Each point is reached from the start by the listed moves, each made once or not at all, plus a little noise. Is the number of moves made odd or even? Then give how often each move was made.

Moves:
(1): [-25.1   9.7 -11.6 -20.1  -8.4]
(2): [-15.3  39.9 -23.5 -25.2   2.1]
(3): [ 18.2  -3.9   3.6 -12.1 -12.9]
Start: [ 0.5 -0.5 20.7  7.4 -1.8]
Points:
[-2.1 -1.5 20.7  8.4 -2.9] -> even (0, 0, 0)
[  8.8  35.7   1.0 -29.8 -10.3] -> even (0, 1, 1)

Moves:
(1): [ 6.3 -1.6 14.9 20.2 32.8  2.0  2.9  1.5  3.1]
(2): [-11.9   4.9   3.3  15.4  23.2   4.1  -4.5   2.0   4.0]
(3): [ -4.6 -26.3   3.3   0.2   5.6   8.3   7.4 -25.2   7.8]
(4): [ -5.1   1.6  13.1  12.4 -35.4  -8.4  -3.0  -7.1   4.4]
(5): [  6.0   8.6  12.3  -9.6   4.1  -2.9 -20.0   4.3  -2.5]
(6): [ -8.3 -18.9  11.9   0.6   4.2  -6.0 -14.4   9.0  15.8]
Start: [  3.4  -5.0  16.1 -13.0  -8.6   7.5  -0.7  -8.4   4.0]
Points:
[  2.2 -24.3  42.9   7.9  28.8   2.4 -11.5   1.3  22.2] -> even (1, 0, 0, 0, 0, 1)
[ -5.1 -24.4  28.5 -12.3  -4.4   2.2 -16.4   1.4  20.3] -> odd (0, 0, 0, 0, 0, 1)
[ -3.8 -23.2  55.7  19.8  -6.5  -4.9 -15.7  -5.2  27.8] -> odd (1, 0, 0, 1, 0, 1)
[ -6.9  10.6  43.7   6.2 -16.0  -0.2 -29.0 -10.2  10.2] -> odd (0, 1, 0, 1, 1, 0)
[ -4.0 -13.2  54.3  -9.9 -36.2  -9.9 -38.2  -2.1  21.8] -> odd (0, 0, 0, 1, 1, 1)

Moves:
(1): [  2.0   0.8  10.6  -1.0   2.4 -10.6 -19.1  -1.2 -17.8   9.5  -7.5]
(2): [ -3.0  -8.5  -9.3  -0.5   2.0 -23.6  -1.0  -8.3   2.0  14.2  16.1]
(3): [ -1.6  11.1   8.1  12.1  12.2 -13.1  10.8   8.5 -22.2   1.5  -1.6]
(4): [  8.0 -20.0  -0.8 -14.0  -9.0  -7.3 -17.8  15.8   6.3   3.0  17.3]
(5): [  2.1  14.8 -13.4 -14.5  -0.7   0.1  -0.1  17.9  10.7  -1.2  -3.9]
(6): [-18.5 -12.0 -17.0  14.6 -22.5  -8.6  17.0  14.6  14.9   2.2   1.2]
(7): [ 21.7  12.6   2.0  14.9  -0.1   3.8  -7.3  -2.8   1.8   9.4 -10.4]
(8): [ 15.3  11.4 -12.2   2.4 -14.9  15.5  -1.0  -9.7   3.8  27.3 -16.6]
Start: [  2.7   8.7  -5.6  -3.7   2.7 -10.2  -2.1   7.2   9.1   2.2  -4.9]
Points:
[ -3.5  -8.7 -24.0 -17.9 -27.9 -35.7 -20.8  54.6  25.8  17.1   3.2] -> even (1, 0, 0, 1, 1, 1, 0, 0)
[ -8.7 -32.3 -21.5  -3.9 -23.9 -60.6 -24.2  26.3  16.3  32.3  23.4] -> even (1, 1, 0, 1, 0, 1, 0, 0)
[ 29.2   0.2 -34.8  16.7 -40.4  -8.3 -13.2  25.2  34.2  43.6 -11.8] -> even (0, 0, 0, 1, 0, 1, 1, 1)

Moves:
(1): [-28.1  11.5   1.5  -6.5  -8.4  14.1   6.5  -6.0  -4.1  -3.9 -16.8  19.8
   6.4]
(2): [  9.3   0.2  -5.2 -10.6   1.3   7.9   6.6  -7.2   4.1 -11.9  10.8   4.0
  -5.9]
(3): [ -2.0   0.8  -9.0  -7.9   7.7   6.9  -0.2 -13.8  -4.4  -3.3   5.1   5.6
  23.5]
(4): [ -6.8 -10.1  -6.4  -6.4  14.5   0.5  25.1   8.4  12.4 -11.1 -12.4   3.1
 -27.9]
(5): [ -3.4   5.1 -10.3  16.4   1.5  26.7  -4.0  -5.5 -20.7  10.0  -9.5   6.4
   1.8]
(6): [  3.7 -10.1  -6.8 -11.9  -2.4  -2.7   9.6  34.5  -5.9 -12.4 -10.7  -5.1
  -4.1]
(7): [  8.1   9.6   2.3   1.9   7.1  -3.1  -1.0   2.9   9.8   1.6  -7.2 -12.5
   1.3]
(8): [  8.7  -5.1  -4.8   2.3 -18.5 -22.4 -14.3   0.4 -12.6 -10.2  -4.0  -5.0
  -5.2]
(9): [  2.8   1.8 -11.2  -1.4   4.3  27.0  -7.8  -9.2  23.1   7.1   1.9  -9.0
  -2.5]
(10): [  9.3  -9.6 -16.3  17.4 -20.5   8.4  11.1 -11.6   8.3  -5.7   2.5  -0.6
   2.7]
(11): [ -5.2  11.0 -10.0  -3.0   0.6  -3.7   7.5  -3.7  -7.1  -3.8  17.7  -0.4
  10.1]
Start: [ -2.1   3.3  -2.5  -9.2  -4.1  -8.1   2.8   8.9   7.7   0.3   5.1   0.7
 -20.5]
Points:
[ 19.5  21.3 -22.2 -19.4 -14.7 -30.7   1.1   0.9   1.7 -24.9  19.4 -12.1
 -20.3] -> even (0, 1, 0, 0, 0, 0, 1, 1, 0, 0, 1)
[-12.3  38.0 -50.0 -18.7  -8.3  45.1  -3.2 -33.2  -6.9 -15.7   4.9   8.8
   7.0] -> even (1, 1, 1, 0, 1, 0, 1, 1, 1, 0, 1)
[ 18.2   5.9 -34.6  -2.2 -11.9  18.1 -14.0  29.7   3.0  -3.8 -24.0 -23.2
 -30.8] -> odd (0, 0, 0, 0, 1, 1, 1, 1, 1, 0, 0)
[-24.3   5.9 -44.0 -29.9 -14.9  13.6  40.3  27.8 -25.3 -41.9 -20.6  24.6
 -44.8] -> odd (1, 1, 0, 1, 1, 1, 0, 1, 0, 0, 1)
[-29.6  27.9 -49.8 -11.0 -16.5  40.8  -7.6 -30.6 -18.8  -3.5  -0.6  19.0
  15.8] -> even (1, 0, 1, 0, 1, 0, 0, 1, 1, 0, 1)
[ -8.3  27.7 -54.9 -28.1 -12.7  44.3   4.7   0.4 -10.0 -27.4  -5.7   4.3
   3.4] -> odd (1, 1, 1, 0, 1, 1, 1, 1, 1, 0, 1)
[-14.4  -2.0 -34.9 -11.4 -31.6  40.8  22.0  15.4  29.1 -16.0 -17.9   7.7
 -17.7] -> even (1, 0, 0, 0, 0, 1, 0, 0, 1, 1, 0)

Moves:
(1): [  8.4 -16.1   0.1   8.6 -11.2   2.1   3.6   3.1 -22.8 -20.3 -20.7  -2.1]
(2): [  5.0   9.6  -3.5 -12.8   5.4  -3.3 -11.4  -0.9  -4.1  -7.2  -2.1   8.5]
(3): [-11.9   5.9   5.4 -17.4  -1.9  24.8  -1.5  -4.5   1.4 -18.9  -8.0  17.6]
(4): [ 10.4 -11.4  -8.1  -3.4   8.6  -2.8   4.0   4.5  13.7 -14.0   3.3   1.2]
(5): [ -8.5 -22.5 -14.6  -5.1  -1.1   7.2  -6.6  -0.9  -7.4   6.2  12.1   6.6]
(6): [12.7 -5.8  1.4  1.3  4.7 10.4 -1.0  8.3 -5.1 20.8 -1.3 -0.8]
(7): [-2.4  0.3  5.0  1.9  7.0  1.8  8.6 -9.9 -7.6 -1.0  3.9  8.9]
(8): [ -5.9 -16.2   4.0   1.9   1.3  -4.9  -8.0 -17.7  10.9   0.7 -19.1  20.0]
(9): [  9.4  -0.3 -18.2   7.7  -6.0   8.6  -5.2 -11.5  10.1  -0.4   6.4  -4.4]
(10): [  0.2   5.0 -13.0  -0.1 -10.5   2.3  13.3  10.3   5.9   3.0  -5.0  10.8]
(11): [ 7.2 -4.6  7.3 -3.6  0.2 -3.5 -7.2 -9.2 -2.9 -1.6 12.9 10.0]
(12): [  0.3  -1.7   8.4 -15.7   2.7 -10.4   4.2 -11.3  -8.0   2.3  -3.0  -6.8]
Start: [-10.9   1.8   1.3  -0.7  -1.1   4.4  14.7 -23.2  18.4   9.7  -7.2   9.5]
Points:
[  1.1 -17.0  -4.0 -27.4 -10.0  31.1   9.3 -58.3  30.8  15.6 -25.3  56.5] -> odd (0, 0, 1, 0, 0, 1, 0, 1, 1, 1, 1, 1)
[  2.9 -21.3   1.9  -3.7   8.5  10.3  14.0 -64.4  19.6  31.6 -19.8  26.1] -> odd (0, 0, 0, 0, 0, 1, 1, 1, 1, 0, 0, 1)
[ 28.2 -40.3 -10.8 -10.6  11.4   6.0   8.8 -58.6   6.4  -9.1 -40.0  34.0] -> even (1, 1, 0, 1, 0, 1, 1, 1, 1, 0, 0, 1)
[  2.4 -30.9   2.5 -14.2 -11.5  34.1   7.0 -57.1   5.0  -6.9 -52.9  32.6] -> even (1, 0, 1, 0, 0, 1, 0, 1, 1, 0, 0, 1)
[ -1.5 -27.6   5.4 -19.5   9.0 -14.0  29.4 -56.1  31.2   0.5 -14.5  54.1] -> even (0, 0, 0, 1, 0, 0, 1, 1, 0, 1, 1, 1)

Moves:
(1): [-0.6 -5.7 10.8  1.6  0.2 -8.1  4.3  2.5  0.3 -0.2 -5.4  4.6  4.9 -2.6
 -6.8  2.8  1.9 -5.2]
(2): [ -4.8 -10.6   6.8 -20.4   0.3  -8.5 -11.7   6.8   9.1  -5.7 -11.3  -1.9
   3.3   6.8  -7.6  -1.5   6.3   2.3]
(3): [-2.0 -9.1 -8.3 -8.3 -7.0 -9.8 16.3  3.3 10.6 -4.4  4.9 13.9  2.0 -3.8
 -6.5  0.1 11.4 12.7]
(4): [  9.4  -9.4  -3.5   1.6  -9.4   6.6  14.9  -0.9  19.5  -3.3 -11.4  11.3
   2.8  -1.6 -15.5   4.1   4.6   6.3]
(5): [  6.5   2.6   8.5   1.2 -21.4  -0.6  -2.2   7.2  -5.3  -7.0  -8.9   1.8
 -11.8  -9.4   9.3  13.8 -11.8 -14.7]
(6): [-15.0   5.7   4.8  -1.4  14.0  14.8   0.5  -9.0  -5.5  -1.6   2.1   1.5
  -3.3 -11.1  14.7  -0.3  -1.1  -7.8]
(7): [-0.8  2.6 -0.3  2.4 -9.0 10.2 -9.6  6.1 -0.9 13.7  2.4 -7.8  5.3  0.8
  6.0  2.8  2.9 -1.7]
(8): [ 28.8  -1.2  -2.2   6.2   6.8  -7.3  -6.4 -32.2  -4.5  10.7  -7.8  -8.4
  -3.0   0.3  -1.9   3.4 -12.2   7.1]
(9): [ -9.1  -1.4 -11.8  -3.1   0.6 -10.2   2.3   1.7   1.2   2.3   3.1  -1.6
   4.6   5.4   8.1   3.6  -0.8   4.5]
(10): [  4.1  -5.3   5.0   3.5  -1.0   4.9   8.7   4.1  13.7   1.5 -18.4  12.4
   1.0 -16.6  -6.2  -1.8  -0.5   4.7]
(11): [ -0.8  -3.9  -4.1   5.7  -4.4  -3.1  -4.4   1.7  -1.8 -12.0   0.7   8.1
   1.8  12.0  -8.4   7.1  11.6  10.8]
(12): [ -2.8  -4.1  -4.7   2.1   4.1  -0.8  -2.2 -12.0   1.6  -8.8  -8.4   7.6
  -6.2  -8.7  -7.7  -2.6   6.8  -6.8]
(13): [ -5.1  -0.5  -5.8 -11.0  -2.5   3.4 -12.9  -8.1  -5.1   4.4  -7.0  11.7
  -0.5  -0.2   5.8  -2.2  -2.5  -6.0]
(14): [-14.5 -16.1   9.0  -3.0   5.4  13.1  -2.1  11.9   2.0   2.1  -6.6  -1.7
 -16.2  -0.6  -2.6  -8.2 -11.2  -1.0]
(15): [ -4.6  -7.8  -0.4  -1.8   4.9  12.8  -3.1   1.7   0.2 -11.0   4.0   5.4
   4.9 -14.3  -6.4  -1.2  -4.9   1.8]
(16): [ -2.6   6.6  -2.7   7.4 -13.7   5.4   1.2  -4.9  -6.7  13.9  -2.3  -6.3
  11.1   0.7  -1.0   1.7  -4.8  12.3]
(17): [  7.8 -13.7  -0.3  -6.8  -3.5   5.8   7.0   5.8  -6.8   3.8 -21.7   6.3
   1.7  -2.0 -15.6   5.7  -2.4   9.1]
(18): [  3.9  -7.6 -11.2  22.8  -6.1  -1.5  -3.6 -13.9  -5.9  -0.8  11.7 -20.1
  15.1   6.2   9.5 -11.5   5.9  15.7]
Start: [ -3.2   6.8  -7.2  -5.2  -9.4  -2.8  -8.2   6.1   0.0  -5.3   2.5  -1.5
  -9.7 -13.4   6.4   5.8  14.9  -9.6]
Points:
[-37.0 -34.2  16.7 -29.4 -18.1  13.0 -22.2  26.2  -3.2  -6.0 -53.2   6.9
 -27.4 -33.3   5.0  21.4   4.0 -32.8] -> odd (1, 1, 0, 0, 1, 1, 1, 0, 1, 0, 0, 1, 0, 1, 0, 0, 1, 0)
[-25.4 -62.2 -22.2 -43.0 -23.7  16.7   4.1  30.5  36.7 -18.8 -42.6  29.7
  -7.5 -30.8 -41.2   9.1  25.9  15.8] -> odd (0, 1, 1, 1, 0, 0, 1, 0, 1, 0, 0, 1, 0, 1, 1, 0, 1, 0)
[-14.7 -30.0  -2.9 -12.8 -37.5  13.2  21.8  13.6  33.5   9.5 -41.4  45.4
  -3.8 -42.1 -26.1   1.9  13.4  16.4] -> odd (1, 0, 1, 1, 0, 0, 0, 0, 0, 1, 0, 0, 1, 1, 0, 1, 0, 0)
[-15.9 -30.3   0.9  -7.8 -42.3  13.5  -9.4  17.0  23.9  -0.9 -58.7  36.0
 -23.5 -47.7  -4.2  16.3   5.5 -30.3] -> odd (1, 0, 0, 1, 1, 0, 1, 0, 1, 1, 0, 1, 1, 1, 0, 0, 0, 0)
[ 18.8 -49.4   0.4 -29.0 -51.1  41.3 -25.2  -9.6  17.3   9.9 -94.9  27.5
 -19.0 -57.0 -36.3  20.6 -13.3   2.7] -> even (0, 1, 0, 1, 1, 0, 1, 1, 0, 1, 0, 1, 1, 1, 1, 1, 1, 0)
[  1.2 -43.6 -33.3 -27.0 -20.4  -0.6 -22.9 -44.4 -10.2 -23.8 -37.6  16.6
  -4.2 -43.1   9.9  15.4   8.0   8.8] -> odd (0, 1, 1, 0, 1, 1, 0, 1, 1, 0, 0, 1, 1, 0, 1, 0, 1, 1)
[ 15.7 -42.1 -24.3 -11.6 -30.0  10.3 -28.8 -36.3  -2.6 -23.4 -46.3  12.3
   6.6 -20.9  -2.5  24.6   5.4  17.5] -> odd (0, 1, 0, 1, 1, 1, 0, 1, 1, 0, 1, 0, 1, 0, 1, 0, 1, 1)
[ 29.0 -22.2 -26.6  22.1 -10.4  23.9  -8.8 -51.5  -2.8   5.8 -31.9 -13.9
   2.5 -28.8  -4.3   8.6  20.2  16.5] -> odd (0, 0, 0, 1, 0, 1, 1, 1, 0, 0, 0, 1, 0, 0, 0, 0, 1, 1)

Moves:
(1): [  3.9 -10.1  -1.3 -27.1   2.1   5.9 -22.9  -6.6  16.6 -19.6   6.3  -2.5
 -11.0 -12.1   4.7  -0.6  -6.0  -6.0  -9.1 -10.4]
(2): [ -8.3  -7.4  -6.5  15.3   9.9  -5.0   8.2   8.0  -1.8  -5.7  19.6   5.7
   9.3 -11.1  31.2   7.3  16.6  -5.5   8.8   4.9]
(3): [ 24.7 -15.4 -12.5  16.4   5.1  -9.9  14.6  -6.9   1.9   7.4 -20.4  21.7
  21.0 -18.3   7.6  20.8  -2.1   3.7  16.4 -12.3]
(4): [ 23.8  -3.8 -11.5   6.5 -24.2  16.3   7.6  -1.7  15.6  14.0  -4.7 -12.4
  -6.6  21.8  18.3  10.7  13.7  12.5  11.0 -13.2]
(5): [ -8.8  -1.6   5.8 -20.4 -16.5   7.9   7.2  15.6 -29.8   4.3  -8.8  -0.5
  -7.6  -8.6  -0.2  -3.2  -9.8  21.2  18.1   8.4]
(6): [  6.2   7.7 -13.6 -12.7   0.8 -11.8  -4.8  18.3  18.7   7.8 -17.3  -0.4
 -10.9  12.8 -21.6 -16.3  16.5  20.8   4.8   6.1]
(7): [ -2.9   6.7   6.4   0.5   0.3   5.6   6.2  -0.9 -10.8   0.6  -5.3  23.8
 -16.1  -0.2   7.2  -3.7  -0.7  -3.3  10.4   3.3]
(8): [-19.3  16.2   6.9  -1.4  -4.2  -4.4  -8.5   2.4   0.3 -18.5   1.5   3.4
  -5.4  -6.7 -21.4  13.2  22.3  -2.7  12.7   2.3]
(9): [-18.6   7.4  13.9  -5.7   5.7   3.3   3.2   0.5   8.0   3.6   1.7  -5.3
  -9.1 -10.7  -0.5   9.2  12.2  -2.9   4.7  -7.2]
(10): [  3.7  -3.2   3.0   5.8  12.2   4.1  -3.2 -10.9  19.0  -4.6   1.8   0.6
  -9.7  -4.3   3.5  21.8   4.1   3.5 -15.5  24.0]
(11): [  7.7  24.5   7.3  -6.4  16.4 -26.4  15.0   6.9  -5.3   0.2  13.6  -9.4
  -2.9  -6.8   4.0   2.4   9.4   8.2   3.9  -3.7]
(12): [ 28.9 -17.6 -10.7  10.8   9.6   0.4   6.5  20.4   7.1   1.0  12.3  -0.9
   1.4  15.4   8.9  18.7 -12.4 -28.2  -2.7  -0.2]
(13): [ -5.7  11.8  -9.2   3.1   7.4   2.8 -26.1 -11.8  -9.4  -4.8  17.4   7.0
  -3.8   4.0   4.2   2.6  -8.2  24.9   9.2   2.7]
(14): [ -1.8 -13.3  18.6  -2.3  -0.1   1.9 -13.6  -7.8 -14.4  -2.9 -20.7   0.1
 -24.4   5.8   1.3 -19.5  17.4  18.8   3.3  -3.0]
(15): [  0.8  -3.3  -5.7   3.4 -16.5  14.4 -12.7 -27.2  17.7  -8.6   8.0 -18.2
 -19.2  -9.9  -1.4 -23.9  -6.7 -24.0  13.3  26.6]
(16): [  3.5   3.6 -16.5  10.0  -1.5   5.5   9.5  -2.8  -0.4  -8.3  -5.3  -8.6
  -5.9  -2.1   2.0   5.1  -5.6  -4.4 -16.7  -4.1]
(17): [ -6.9  -5.5  -3.1   4.8  14.8   4.1   4.5  -2.6 -30.4  -2.3  16.0   8.0
  10.8  -6.6  -3.1  18.4  21.8 -16.0  -6.4  -4.0]
(18): [  5.2  -7.1   8.5  22.2 -11.4  -5.9   6.0   1.3   1.3  -5.3  29.0  -5.6
  -7.2 -20.1 -14.9  -2.9   8.2 -10.3 -21.4  -9.7]
(19): [ 18.9  -3.8 -20.4   5.5 -28.7  -8.3 -22.8  12.8 -18.5  11.0   3.0  -2.6
  -8.8  -6.1  17.2   3.7 -13.7 -20.4 -27.7 -15.4]
(20): [-27.3 -27.9  -6.8   0.2  -6.8 -23.6   8.1 -14.7  -2.8   9.1  10.6   6.5
  -6.1 -10.2   5.4  23.7 -15.3  -5.6  15.1  26.0]
Start: [  5.4  -9.3   5.4  -3.4  21.1 -10.7  -7.7  -0.5  11.7  -5.2 -13.5   1.0
  32.2  17.6  11.7   8.9 -21.1   6.7   4.8  -8.3]
Points:
[ 59.2 -19.0 -46.0  25.6   4.7  -1.5 -23.7   8.5 -24.1  -1.8  64.5 -21.5
  -5.2   4.9  94.2  67.2  -5.6 -18.0  16.7  22.1] -> even (0, 1, 0, 1, 1, 0, 0, 0, 0, 1, 1, 1, 1, 0, 1, 0, 1, 0, 1, 0)
[ 12.1   9.6   1.4  17.6  10.2 -18.1 -38.5   6.7 -27.5 -29.1  81.7 -23.4
 -29.8 -42.5   7.5  68.4   6.0 -40.0  -7.4  14.5] -> odd (0, 0, 0, 0, 1, 0, 0, 1, 1, 1, 1, 1, 1, 0, 1, 0, 1, 1, 1, 0)
[ 50.7 -42.8 -35.8 -24.5  -5.3 -47.0 -21.7  25.2  36.8  10.0 -14.0 -34.7
 -52.3  26.0  51.6  46.7  -4.9   0.0  -8.8 -34.3] -> even (1, 0, 0, 1, 0, 1, 0, 0, 1, 0, 1, 1, 0, 1, 0, 1, 0, 0, 1, 1)
